Each row of a before or after table is a point. The points were changed in one or more steps. Then noise was added and the rows were shuffled. The steps act on how far a point lies along the listed directions, d1 being the first. Write out the steps. A step turns or swaps two directions, mirrors them in a line or flattens them onto one, adds a multiple of one to another, or multiplies one. Angles are multiples of 10 degrees, from the lower direction toward the higher: turns from -170 to 170, lines from 10 to 170 but not 90. Use the fewest steps. Two steps may share a direction if one is a turn and the other turns, adds or multiplies; they go together, in the order done. Otherwise the lowest direction goes first.
In the rows, zero is written as 128.

Directions:
(1): [155  89 137]
(2): [128 139 175]
Before:
[[122 148 107]
 [156 122 148]
 [159 122 173]
 [108 170 143]
 [ 86 182 108]
 [ 97 165 104]
 [134 148 200]
 [134 143  88]
 [108 146 117]
 [170  87 183]
 [123 144 156]]
After (11 x 3):
[[123 138 140]
 [169  82 162]
 [121 152 114]
 [113 163 125]
 [136 136 155]
 [ 94 165 113]
 [109 143 124]
 [ 87 186 112]
 [158 117 138]
 [131 147 114]
 [159 117 147]]
Steps: multiply d2 by 0.4

Directions:
(1): [ 79 111 137 138 170 114  95 112]
(2): [144 125 127 195 155 132 151 142]
(3): [147 121 106 110 154 122  99 187]
Before, 9 rows:
[[135 124 127 198 141 127 130 142]
 [130 129 126 130 130 124 142 122]
 [ 87 108 142 125 143 117 124  95]
 [142 120 134 203 147 125 156 126]
 [183 146 118 164 110 144 159 148]
 [ 90 113 134 177 190 142 107 127]
 [122 135 119 116 129 126 126 113]
 [135 139 146 139  77 141 170  77]
 [158 142 128 102  95 133 151 119]]
After:
[[129 130 126 120 125 126 140 118]
 [112 129 151 156 103 127 156  66]
 [107 131 145 175 107 129 138  84]
 [184 144 117  94  91 135 150 146]
 [151 143 131  62  58 136 139 110]
 [124 131 115 115 139 122 118 127]
 [ 73  99 135 106 163 109  96 109]
 [189 160 127 144  65 152 185 117]
 [ 45 108 155 171 184 136  99  75]]
Steps: multiply d1 by 1.6; turn d2 and d3 by -70 degrees

Directions:
(1): [ 87 132 150 137 138 120  82 175 175 125 144 121]
(2): [134  44 135 126 159 129 132 134 129 163 130 125]
(3): [142 108 127 146 102  69 164 120 169  98 145 123]
(4): [127 111 120  98 139 102  97 123 129  89  66 157]
(5): [134 124  91 170 104 137  88  88 158 159 119 148]
(6): [145 132  77 134 171 162 144 140 163  99 119  98]
Before:
[[ 73 200 175 157 100 119  80 174 200 107 166 118]
 [ 96 150  99 146 161 158  51 138 175 141  88 143]
 [125  53 100 132 192 158  86 150 155 157 116 124]
 [130 146 135 137 145 193  96 144 110 152 150 114]
 [124 172 130 106 126 154 166 142 135 122 148  98]
 [140 173 160 113  96  96 160 133  99  96 138 140]
 [109 146 185  96 105 128 133 127  42 115 117 149]
 [113 155 109 106 155 157 124 103 117 120  98 135]
 [119 118 105 116 129 151 129 140 138 153 116 135]
 [112 160 122 174 102 152  58 122 140 161 129 146]
 [160 136  97 152 106 104 132  89 129 131 122 145]
 [120 103 108 147 165 161 147 138 158 128 109  90]
 [127 178 170 134 122 126 155 189 149  96 155 104]
 [125 139  95 114 153 143 128 127 154 116  89 111]]
After, 14 rows:
[[148 157 136 129 126 162 133 127  99 124 148 116]
 [184 109  75 158 169 197 206 103 146 141 149  80]
 [175 143  98 185 105 165 150 104 146 160 139 122]
 [106 104 142 117 138 128 123 103 117 159 124 144]
 [125 148 143 123  99 121 159  94  84 122  91 133]
 [119 105 165 118 142  98 128 160 121 136 152 124]
 [132 106 136 110 117 114 145  98 103 158  99 135]
 [146 157 118  76 134 109 140 112  71  72  76 153]
 [155  90 120  93 181 141 181 118  83 132  94 125]
 [131 113 120 174 122 137  97 136 175 164 156 130]
 [119 135 122 100 117 130 146 138 119 130 112 140]
 [ 96 119 113 176 133 158  62 143 183 136 131 127]
 [130 147 125 138  91 147 143  99 137 175 151 123]
 [144 106 137 120 177 158 170 169 106 120 144  89]]
Steps: turn d1 and d6 by 130 degrees; turn d2 and d4 by 40 degrees; turn d2 and d5 by -160 degrees; multiply d3 by 0.4

Directions:
(1): [ 96 131 175 145  64 144 124 132 115 149 164 140 134 100 102 132 155 153
 157 172]
(2): [136 149 134 125 103 126 145 175  97 175  80  82 125 120 154 129 150  79
 110 146]
(3): [124  99 146 164  72 130 133  94 116  79 143 103 104 145 157 105 103  90
  99 118]
(4): [150  83 115 166  96  63  97 136 162 140  82 141 110 127 119 142 140 136
 157 123]
(5): [143 146 108 173 116 118 202 135 146 153 159 176 130 133 157 162 128 131
 105 121]
Before:
[[148 117  91 148 122 100 152 144 144 143 116 146 116 115 145 148 126 138
  135 106]
 [102 136 139 152 106 153 147 124 123 140 174 151 135 118 116 126 140 156
  133 140]
 [111  80 134 127 133 118  65 114 146 103 125 127 137 122 102 121 127 149
  160 116]
 [121 186 139 114 154 157 197 148  93 141 142 111 128 131 157 150 131 102
   96 134]
 [106 108 133 155 101 118 136 109 156 143 186 164 109 114 110 138 132 172
  147 128]
 [129  94 119 138 126 131 110 100 179  88 133 156 115 153 129 114  96 136
  133  99]
 [101 192 137 107 144 205 183 122 101 119 188 126 157 111 145 132 123 126
   77 138]
 [135  91 108 180  95 104 142  86 152  69 142 123 115 146 140 118  96 116
  103  99]
 [120 151 146 134 102 169 197 126  77 132 152  94 116 131 170 133 117 100
   84 113]
 [135 106 134 138 136 101 108 125 119 102 102 107 124 130 131 130 147 139
  152 128]]
After:
[[129  75 125 159 100 132 117  83 171  49 142 140  95 170 149  97  69 104
  109  89]
 [144 122  91 137 123 102 158 152 142 150 120 155 122 109 137 147 135 143
  148 113]
 [ 99 193 137 110 149 206 182 118 104 109 190 128 156 113 148 127 120 121
   73 137]
 [103 115 149 180  74 153 149 106 119 110 184 135 119 128 139 112 123 127
  112 132]
 [108  78 148 193  42 119 144  73 145  86 200 134  86 134 143 108 101 125
  114 117]
 [120 216 134  93 192 161 192 174 102 184 133 131 150 116 131 173 147 131
  119 140]
 [148  81  91 179 111 101 153  75 158  51 129 109 106 161 160 112  78  95
   87  74]
 [109  55 144 153  92 119  74  92 134  69 133 110 115 136 126 104 107 116
  138 110]
 [130 106 133 138 141 102 112 128 122  98 100 109 126 131 137 126 141 140
  153 129]
 [129 172 116 104 168 161 196 153  87 162 129 111 139 128 159 148 129 127
   97 107]]
Steps: turn d1 and d3 by 40 degrees; add -1.5 times d2 to d3

Directions:
(1): [126 126 132 108 133 119 127 136 117  94 127 132 144 131  76  95 104 120
 132 194 174 181 185 185 154 129 131 116 140 161 107 112  99 136 103 105
 102  87 147 117 139 165 140 106 133 142 105 194]
(2): [101  69 123 129  94  86  89 176  89 120  90 129 130  88  80 120 118 103
 111 122  74 131 115 128  83 133 149 110 125 154 107 141  75 154 163 153
 143 141 127 143 113 107 127 177 156 107 106 146]
(3): [104 121 121 155 123 145 114 125  92 155 118  83 106 156  90 141 115 131
 125 150 103 141 164  77 135 135  80 129  93  96  90 122 125  88 130 104
  92  81 107 141 149  74 175  86 158 109 105  90]
(4): [144 113 106 125 124 133 138 138  69  88 157 120  90 124 129  88 134 154
  85 145 131 170 136 175 126 156 154 147 108 106 120 159 200 131 201 123
 134 124 119 170 115 120  97 108 103 113 161 106]
Before (9 x 48):
[[148 155 115 132 153 148 152 117 140 111 160 133 127 149 163 127 137 149
  114 132 132 129 121 142 149 126 142 140 129 125 125 137 165 116 121 127
  133 131 127 133 127 135 103  99 120 124 155 141]
 [131  94 115 123 109  97 112 151  83  94 118 147 105  87 105 114 138 131
   99 118 106 136 106 152 101 134 158 126 129 133 121 152 142 156 184 142
  149 157 129 142 101 138 106 157 124 114 138 125]
 [148 156 133 129 128 145 151 104 148 143 138 121 127 152 164 144 146 141
  157 105 141  95 123 113 137 108 104 125 130 118 141 125 145 105 117 124
  135 135 125 127 141 110 142 113 119 134 126  95]
 [143 137 128 118 132 137 139 108 142 111 152 133 140 138 130 125 124 144
  134 143 159 135 142 149 147 133 127 129 128 124 133 119 153 116 137 120
  118 113 122 130 128 137 107 115 100 134 139 124]
 [152 171 121 119 142 140 139 108 180 141 141 136 137 133 159 144 138 117
  145 100 147 105 111 128 142 116 129 124 155 132 174 107 132 127 100 131
  138 146 135 111 123 147 119 141 124 151 143 115]
 [160 153 136 109 134 132 156  97 151 119 160 148 135 127 169 113 157 153
  133 120 168 121 124 169 128 135 147 134 150 127 167 143 163 143 140 137
  141 159 156 119 144 161  83 133  74 137 138 137]
 [143 121 107 109 125 134 132 148 142 112 134 145 136 111 146 134 140 129
  128 103 122 123  92 131 122 132 136 138 128 114 136 134 127 135 149 140
  149 149 124 138 113 135  99 138 122 117 130 132]
 [131 139 116 102 160 132 152 134 124  71 146 140 158 139  55  73 102 129
  134 239 224 216 210 222 183 117 141 121 140 173 107 112 117 141  93  78
   86  52 152 106 139 191 149  71 115 155 108 221]
 [140 116 128 114 128 122 133 137 154 121 120 143 147 114 143 138 137 125
  135  80 124  96  93 132  96 121 155 112 151 144 160 138 107 161 145 163
  154 159 145 129  81 142 104 174 109 128 129 143]]
After:
[[140 137 139 110 146 138 136 125 165 119 124 131 161 139 112 135 118 123
  153 130 160 123 142 141 131 115 126 104 153 151 143 113  85 142  95 134
  119 116 150 110 101 154 136 135 120 142 101 170]
 [119 106 136 122 100 102 110 149 130 132  92 126 148 117 103 138 127 107
  157 118 107 106 126 119 105 104 119  94 140 159 121 124  62 133 120 142
  138 138 134 122 135 109 153 160 154 125  88 141]
 [165 134 102 116 140 139 156 115  57  51 176 134  71 126 124  72 141 175
   78 175 177 200 159 213 156 156 156 157 113  97 119 161 243 131 206  98
  121 115 126 162 112 158  91  78  80 124 172 113]
 [129 103  99 136 122 121 124 158  81  93 140 125 107 118 129 110 135 141
   79 128  83 146 112 151 109 142 166 137 114 127 104 163 160 131 184 145
  147 139 120 164 108 107  91 127 131  96 151 134]
 [138 100 119 122 100 109 121 139  83 110 140 130 112 105 122  99 149 148
   99 122 113 137 122 163  91 155 153 130 125 124 135 164 153 152 204 147
  147 155 141 156 134 117  86 150  98 106 129 120]
 [115 128 130 122 118 105  96 141 172 158  90 135 161 109 105 158 120  83
  157 100 103  95 112  98 114 106 122  93 162 166 153  95  40 140  82 145
  136 144 138 100 120 129 147 182 171 143  99 144]
 [143 120 104 104 126 138 135 150 123  93 141 140 132 116 119 117 129 135
  123 142 144 159 126 159 136 140 134 138 121 120 120 133 131 131 148 124
  133 121 127 142 118 144 104 112 123 118 124 149]
 [135 100 117 125 109 123 121 136 101 111 143 125 119 114 128 120 130 145
  110 116 109 128 116 138 112 147 143 131 113 114 126 144 163 123 193 142
  137 135 108 159 111 105  94 142 106 107 147  97]
 [146 145  97 162 150 166 164 106 145 166 165 120  93 137 222 162 178 165
  107  42  87  67  40  61 107 126 135 169  96  59 171 170 236 115 189 142
  165 174  91 154 106  78 104 128  91 111 191   9]]
Steps: turn d1 and d2 by -150 degrees; multiply d3 by 0.4; multiply d4 by 3

Directions:
(1): [139  83  97 179 160 138 154 158 106 110 144 118  91 112 109 132 133 124
 143 101 135 160 156 138 121 115 128 105 121 140 172 164 103 101 173 107
 145 187 106 123 152 163  76  95 123 159 104 138 174 167 148 146  71  97
 114 177 123  96 120  70 120 122 120 137]
(2): [ 77  93 119 133 157 132  69 159 136  71  96 134 139 149  98 188 142 134
 110 161  93 113 125  79  61 147 172 144 135 129 162 117  77 151 126  96
  83 100 143 154 120 136 164 132 110 171  95 162 127 120 152 118 130 131
 151 136 115 100 157 133 127 132 122 107]
(3): [149 127 126  54  77 182 129 128 133 147 121  80 149  79 140 201 152 105
 143  95 137 135  84  84 153 108 133 127 139  90 175 157 121 138 150 114
 114 116 146 122 155  99  88 134 154 134 113 155 171 134 109 107 134 149
 118 100 152 140 156 120 117  99  86 150]
(4): [132 133 124  58 183 164  55  98 152 151 138 121 155 108 130  84 121 120
 107 119 131 131 130 137 132  97 142 109 131 196 179 104 129  77 180 187
 109 117 119 137 131 132 145 100 106 141  93 106 111 148 118 135 132 125
 107 108 159 132 128 104 103 162 157  93]
(5): [132 142 109 113 160 134 149 151 138 101 146 148 155 149 111 120 128 130
 119 108 129 177 136  91 112  61 161  85 102 129 161 150 170 154  50 162
 149 158 120 139 184 123 139 207 155 151 135 136 111 167  99 125 165 112
 126 147 128 119 123 144 172 131 123 101]
(6): [185  90 182 101 137 116 125 118 151 138 124 130 118 103 166  94 192 135
 131 208 179 142 168 126  81 110 138 139 149 126 126 139 151 149 146  87
 102 161 135 102 164 129 170 140 155 153 149  89 162  91 161 151 133 123
  95 135 124 134 155 133 132 107 127 110]
Before (11 x 64):
[[142 139 114 134 102 130 158 125 118 148 142 110 129 118 137 145 117 127
  141  96 138 130 114 136 158 123 115 119 137 119 127 139 133 134 119 125
  133 127 125 115 129 129  96 128 140 117 141 143 143 137 120 131 116 130
  128 121 143 134 121 121 132 110 109 148]
 [128 131 136 146 109 110 164 132 138 126 137 141 122 138 139 118 126 125
  129 136 136 132 127 129 140 126 113 135 134 103  91 149 147 151  90 127
  153 139 117 118 139 121 144 157 142 125 153 127 123 127 113 132 143 115
  136 136 113 143 113 147 153 119 132 147]
 [146 106 129 133 108 125 152 149 123 123 134 125 121 118 134 146 150 126
  143 132 141 150 131 108 129 111 128 121 137 105 124 155 138 146 111  95
  131 155 126 120 162 128 127 156 149 139 141 135 150 122 128 122 122 117
  128 139 120 128 136 142 138 112 100 138]
 [146 130 144  91 113 144 136 137 138 132 117 133 153 124 141 145 137 128
  137 122 132 165 118  94 117  90 138 124 116 105 141 142 146 151  94 135
  131 135 140 122 166 108 128 185 157 128 127 120 142 136  96 108 161 139
  128 114 133 119 140 135 145 118 118 119]
 [154 140 153  76 127 141 121 112 150 142 116 125 141 111 151 128 149 122
  133 159 145 132 115 106 126  98 135 128 134 118 117 137 154 150 107 128
  115 127 129 121 150 107 149 164 157 134 140 113 141 115 124 136 162 137
  121 105 127 141 149 142 149 112 122 119]
 [132 136 128 133 101 121 154 124 118 154 132 115 127 118 141 134 118 119
  136 110 127 114 120 156 160 140 108 136 132 126 122 118 124 123 156 135
  135 127 127 122 122 120  95 101 131 117 128 129 134 121 121 127 126 128
  128 124 128 138 121 118 124 122 131 149]
 [111 142 144 128 137 110  94 104 134 133 121 140 133 150 134 102 102 134
  108 151 117  96 129 143 132 158 123 140 128 159 103  93 122 119 134 149
  110 105 128 142  89 141 158 114 102 106 123 120  83 115 137 134 131 132
  139 106 132 133 122 139 120 145 149 119]
 [ 99 141  99 141 140 126 111 133 110 135 127 141 140 148 104 122  92 134
  124  98  96 120 108 134 159 141 126 133 112 150 123 113 111 101 127 155
  134  97 126 141  94 141 124 105 101 106 116 119 100 141 112 119 127 127
  149 128 137 129 108 121 122 143 135 128]
 [133 139 147  84 146 128  84 115 152 135 119 127 140 131 137 107 146 134
  118 155 135 127 135 113 115 119 144 135 137 142 142 112 131 129 125 139
   99 105 130 125 122 114 165 149 133 119 126 114 111 104 132 132 142 139
  126 111 138 143 141 153 126 127 137 111]
 [111 138 123 113 135 139  83 121 134 131 129 136 137 126 120 123 121 137
  113 132 107 120 122 141 120 144 146 120 135 143 133 101 116 115 145 144
  110  97 114 147  95 135 137 108 106 126 107 129 114 134 129 128 121 136
  134 109 135 124 125 125 125 158 152 119]
 [154 127 122 109 131 134 163 124 129 147 153 134 129 103 142 120 131 125
  141 108 145 153 132 125 147  85 116 110 127 118 147 153 162 122 123 136
  152 165 118 117 150 128 111 138 140 139 125 119 146 145 128 140 125 125
  108 131 140 130 127 117 143 129 111 116]]
After, 11 rows:
[[130 111 135 148 154 113 133 123 142 128 143 144 112 133 137  83 127 127
  121 149 139 132 151 150 127 125 116 131 139 143 110 139 133 117 137 138
  142 152 106 117 133 141 152 122 121 141 135 110 125 134 129 147 120 104
  124 147 118 133 109 119 135 137 153 129]
 [201  78 176  90 165 139 117 114 155 145 122 119 106  80 167  93 196 122
  142 207 187 152 165 123  87  90 139 129 149 140 143 157 146 133 175  87
   99 183 119  99 177 136 150 128 160 171 132  84 193 108 167 169 119 114
   86 137 123 124 162 100 134  99 126 108]
 [110 152 109 128 123 126 141 127 121 145 136 123 144 134 124 132  96 118
  124  88 110 118 114 149 162 127 120 123 121 140 134 110 125 118 133 164
  141 117 125 137 121 119  98 117 122 118 119 137 109 142 107 123 140 127
  138 123 131 133 114 124 132 140 138 136]
 [103 140  96 148  94 144 141 152 109 115 131 123 126 129 103 183 112 133
  133  85  96 133 100 122 141 144 139 114 124  93 133 135 110 138 115 120
  137 107 116 149 105 130  86 128 122 121 113 166 135 153 116 113 113 136
  149 123 127 115 121 123 142 134 119 152]
 [173  86 153 119 135 127 134 142 137 124 122 111 101 103 144 127 190 133
  142 169 167 155 162 108  94 110 142 131 144 112 160 161 122 142 153  75
  104 166 126 104 159 132 129 141 158 146 131 117 179 107 161 147 102 122
  107 150 124 125 155 120 129  91 109 132]
 [159  98 156  98 147 142 105 123 139 145 119 128 129 104 151 105 150 130
  134 149 147 158 147 129 103 103 131 131 130 144 151 131 126 113 169 126
  116 150 131 114 155 131 134 128 137 140 111  94 159 129 126 131 126 127
  108 123 139 112 141 100 115 130 139 110]
 [116 158 100 124 135 135 116 112 123 148 144 121 145 133 125 120  90 128
  123  85 119 120 110 145 162 123 123 112 131 159 134 110 127 110 122 167
  128 106 119 132 111 134 112 116 116 115 126 137 105 148 109 130 124 129
  134 110 153 132 109 121 126 139 135 127]
 [162 101 161  93 153 118  91 112 151 145 133 138 132 113 155  75 164 131
  122 187 160 136 159 134 104 105 134 128 151 160 121 118 150 120 146 119
  102 146 125 117 153 135 184 134 132 146 137  89 129  99 145 140 133 116
  107 122 130 139 140 144 121 137 138  99]
 [ 46 175  41 183 100 138 154 160  76 115 129 132 142 169  62 193  36 125
  135   5  48 116  60 121 209 157 115 123  90 115 123 126  88 106  88 168
  170  74 123 164  72 135  60 111  91  82 102 175  86 181  77  89 119 133
  187 130 134 120  86 119 129 142 111 164]
 [112 121 109 184 108 119 168 151 103 103 129 124 106 144 111 167 104 127
  135 102 112 129 124 120 141 147 122 122 114 109 126 149 108 139 116 109
  142 150 122 137 120 151  88 130 125 120 121 162 130 150 133 128 101 117
  147 145 119 108 120 114 137 114 108 155]
 [156 130 152  83 121 126 133 103 143 161 138 136 137 101 160 111 144 130
  134 149 152 128 129 130 136 103 116 134 142 120 126 129 161 128 132 128
  128 137 131 112 131 117 149 132 137 131 133 103 136 111 136 138 140 140
  108 107 141 146 140 136 135 130 119 109]]
Steps: multiply d1 by -1; multiply d2 by 0.7; mirror d3 and d4 in the line at 30 degrees; multiply d5 by 0; multiply d6 by 3

Directions:
(1): [104 139 119  83 112 109 129  91 121 141 117  88 122 119 154 120 147  91
 172 128 113  96 105 189 122 180  85 142 114 110 149 144 154 123 161  92
 162 178 125 103  98 159 105 133  97 149 130 121 152 155  65 137 141  96
 117 177 106 177 144 156 147  88 111 154]
(2): [106 103 140 134 109 153 136 145 111 126 135  82  82  74 132  76 164 149
 152 104 137 159 121  99 132 134 151  71  89 127 109 160 176 111  91 112
 199 151 139 154 158 123 172 131 139 131  99 164 135 101 131 123 118  84
 128 139 133  81 106  92 174 101 123 131]
(3): [113 173 118  95 121 125 107 116 135  61  95  70 147  85 110 160 137 147
 125 152  69 155  77  98 147 137 160 172 111 119 133  82  94 188  91 105
 134 120 136 136 102  97 100 145 121 102 103 120 131 117  93 116 123  84
 135 117 131 111 109 121 103 137 114  80]
(4): [125  83  82 145 165 129 122 180 162 113  97 100 123 119 186  92  94 124
 115 122 157 129  89  90 145 162  91 146 177  81 108 143 143 121 143 139
  99 139 136 135 100  85 193 100 127 108 127 136 151 129  73 160 119 142
  91 138 172 131 134 130  98 145 117 110]
(5): [152 115 110 117 100 154 149 155 117  76 127 176 113 115 147 108 147 119
 173 121 138 149 137 137 116 130 107 136 126 158 134 129 150 156  96  52
 121 150 128 178 128 119 141 162 112 216 152  94  90 144 127 160 123 170
 111  94 100 158  89 127  86 143 138  89]
Before:
[[124  78 112 165 151 135 120 147 131 167 122  88 108  97 152  89 119 146
  116 105 160 127 116 115 148 153 123  97 130 108 102 168 170  96 137 149
  165 146 140 126 139 135 173 109 139 107 109 151 164 135 117 122 120 103
  111 148 163 108 143 113 167 110 131 153]
 [104 198 115  65 118  99 110  51 131 109  96  67 156 106 114 180 132  99
  148 159  62 109 102 165 133 167 120 187 111 121 167  98  99 158 140 109
  147 154 120  85 100 127  61 134 111 103 124 117 156 136  83 127 144  74
  130 168 112 164 141 148 136  93 112 136]
 [ 85 153 160 112  83 153 133 103  84 134 158  86  99  85  80 109 169 154
  143 123 108 157 137 103 137 120 175  79  49 157 136 132 139 123  68 136
  207 132 154 169 178 143 107 140 158 118  85 150 125 101 157  80 123  80
  139 131 116  81 109  80 187  98 145 148]
 [105 128 149 100  86 173 135 129 106  90 113  76  99  58 115  97 173 159
  170 114 116 171 105 100 118 124 159  93  92 137 110 122 159 161  67  83
  197 135 146 155 153 126 137 171 118 146  84 135 106  84 120 133 113  62
  136 141 120  80  89  92 161 119 126  98]
 [122 154 143 102 103 140 128 115 108 112 152 108 110 103 110 162 167 139
  142 134  93 144 136 133 128 111 169 115  76 122 139 130 108 156  85  96
  164 141 121 119 126 140 108 128 129 134 110 128 114 114 139 104 105  80
  139 126 108 106 106 124 136 112 115 119]
 [128 114 140 139 108 160 143 154 100 123 149 125 102 105  97 104 169 172
  134 101 131 182 147  87 125 118 160  94  92 152  95 132 147 139  90 133
  150 104 129 169 174 123 142 149 138 109 114 150 112  99 180 116 116 122
  140  87 129  69  93  85 160 126 139 108]
 [ 97 194 143  95 117 113 113  93 144 116  97  43 151  98 100 165 154 144
  116 120  56 122  82 126 135 147 165 146  96 102 145  98 102 167 112 142
  177 107 131  99  99 124  79 126 134  61  87 137 160 120  97  94 141  58
  148 156 132 108 128 117 133  88 103 134]
 [107 100 120 119 130 137 112 132 143 136 119  79 116 108 143 108 118 100
  140 133 127 121 107 114 116 148 106 144 139  87 131 122 154 113 143 134
  139 143 143 113 100 107 128 103 124 126 133 120 164 125  83 140 149 120
  104 143 147 135 143 129 129 119 115 118]
 [107 158 116  95 113 111 104 107 150 103  99  79 119 120 140 138 127 126
  130 146  75 117  76 160 132 179  99 174 130  92 136 110 104 159 159 119
  124 142 118  98  69 126  82 125  91 130 129  98 138 149  52 126 146  93
  129 153 116 166 138 151 108 112 101 122]
 [128  87  93 130 120 143 154 148 118 140 117  91  89  99 172  65 150 118
  180 102 168 119  97 137 121 164 116  79 109  84 109 185 206  96 110  98
  199 180 129 135 133 134 177 108 126 151 133 157 140 127  92 146 135 116
  113 169 125 123 123 114 168  98 114 136]
 [100 159 101  79 139  85  96  98 149 111  87  46 122 101 133 165 133  97
  123 138  65 123  54 154 145 172 125 180 123  90 128 114 105 148 140 113
  146 159 133 100  87 109 107 130 112  90 110 116 174 129  37 128 136  77
  116 177 134 135 144 145  98 121  98 117]]
After:
[[102 111  96 116 157 143 112 163 162  98  73  55 136  96 167 103  96 140
  120 128 137 137  61  85 142 164 103 163 184  70 103 107 128 152 136 139
  111 116 146 117  94  89 164 119 113  82  91 129 146 100  48 161 113  92
  100 167 180 111 130 130 106 155 111  96]
 [108 110 111 123 142 137 117 157 140 120 129  69 106  99 153 133 133 140
  117 131 118 136 104  99 149 140 140 118 118  71 112 149 124 141 108 132
  149 149 129 115 107 105 163  97 134  93 102 151 142 118  94 120  95  84
  110 144 155 101 122 123 130 116 108 117]
 [ 97 169 147 102 102 109  98  73 133 146 129  81 113 132 108 146 145 132
  130 137  72 106 100 177 121 156 124 138 100 107 136 123 103 130 159 145
  155 130 117  82 101 155  61 120 101 108 123 114 139 137  93 101 151  75
  153 166 102 145 151 143 153  86 102 159]
 [124 126 129 117 123 123 119 111 141 150 130 121 138 136 121 144 110  92
  131 144 124 101 126 141 105 131 105 158 140 104 148 104 131 117 156 145
  112 123 137  98 102 127  87 112 117 130 147 103 152 137 108 132 160 147
  115 140 130 158 160 149 119 129 121 130]
 [152 110  63 115 150 115 139 146 156 111  92 132 150 150 187 123 100  89
  151 134 151  91  82 154 119 175  78 172 168  71 128 138 156 133 150 101
  103 158 119 116  76 124 139 104  99 156 166 106 140 162  60 166 143 172
  101 154 130 186 138 160  90 141 115 109]
 [160  96  94 159 164 121 125 145 147 160 120 157 150 155 159 129  82 126
  102 126 166 105 131 149 142 145  88 151 176 122 117 141 126 113 171 144
   88 124 131 119 116 138 145 114 124 140 146 104 140 166 132 143 130 170
  103 123 154 166 150 152 106 139 141 142]
 [ 98 138 142 137 146 109 116 116 159 182 114  59 138 133 121 134 124 138
   87  99 112 105 104 120 132 143 140 108 130  82 127 138 126 104 144 199
  166  97 128  81 115 127 126  91 151  31  91 163 179 112 116 109 138  78
  133 176 160  97 156 120 156  88 103 174]
 [105 170 133 100 140  72 102  73 138 170 119  75 125 138 104 185 131 100
  100 131  77  96  95 179 131 146 135 148 113 104 136 126  98 108 170 159
  148 138 122  71 115 148  81 121 125  70 118 128 179 128  90 105 140  81
  138 188 124 132 165 148 133 111 110 164]
 [128  90  93 153 149 145 129 188 140 112 118 110 121 127 143 103 123 160
  109 112 147 168 108  62 143 145 115 140 160 111  85 124 129 142 123 156
   87 101 130 159 130  82 177 119 127  79 124 135 139 113 120 146 114 153
  108  97 168  90 113 106 114 146 126  88]
 [ 86  85  90 143 154 143 118 184 146 126 112  68 102 107 172  67 101 136
  110 122 163 140  86  53 160 169 102 122 145  83 105 153 147 100 116 169
  131 137 160 167 121  75 203  91 153  82  95 148 160 116  76 126 114 126
   82 142 183  99 138 103 130 135 130 135]
 [ 92 172 138  91 120 103 118  59 120 160 109  50 128 101 108 137 142 112
  145 137  91 112 119 150 127 160 132 130  99 115 148 137 133 108 144 146
  190 159 117  81 132 140  92 117 133  81 106 160 175 117 105 115 142  50
  135 188 123 132 154 129 191  72 115 176]]
Steps: add 0.3 times d5 to d1; turn d3 and d5 by -50 degrees; turn d2 and d4 by 100 degrees
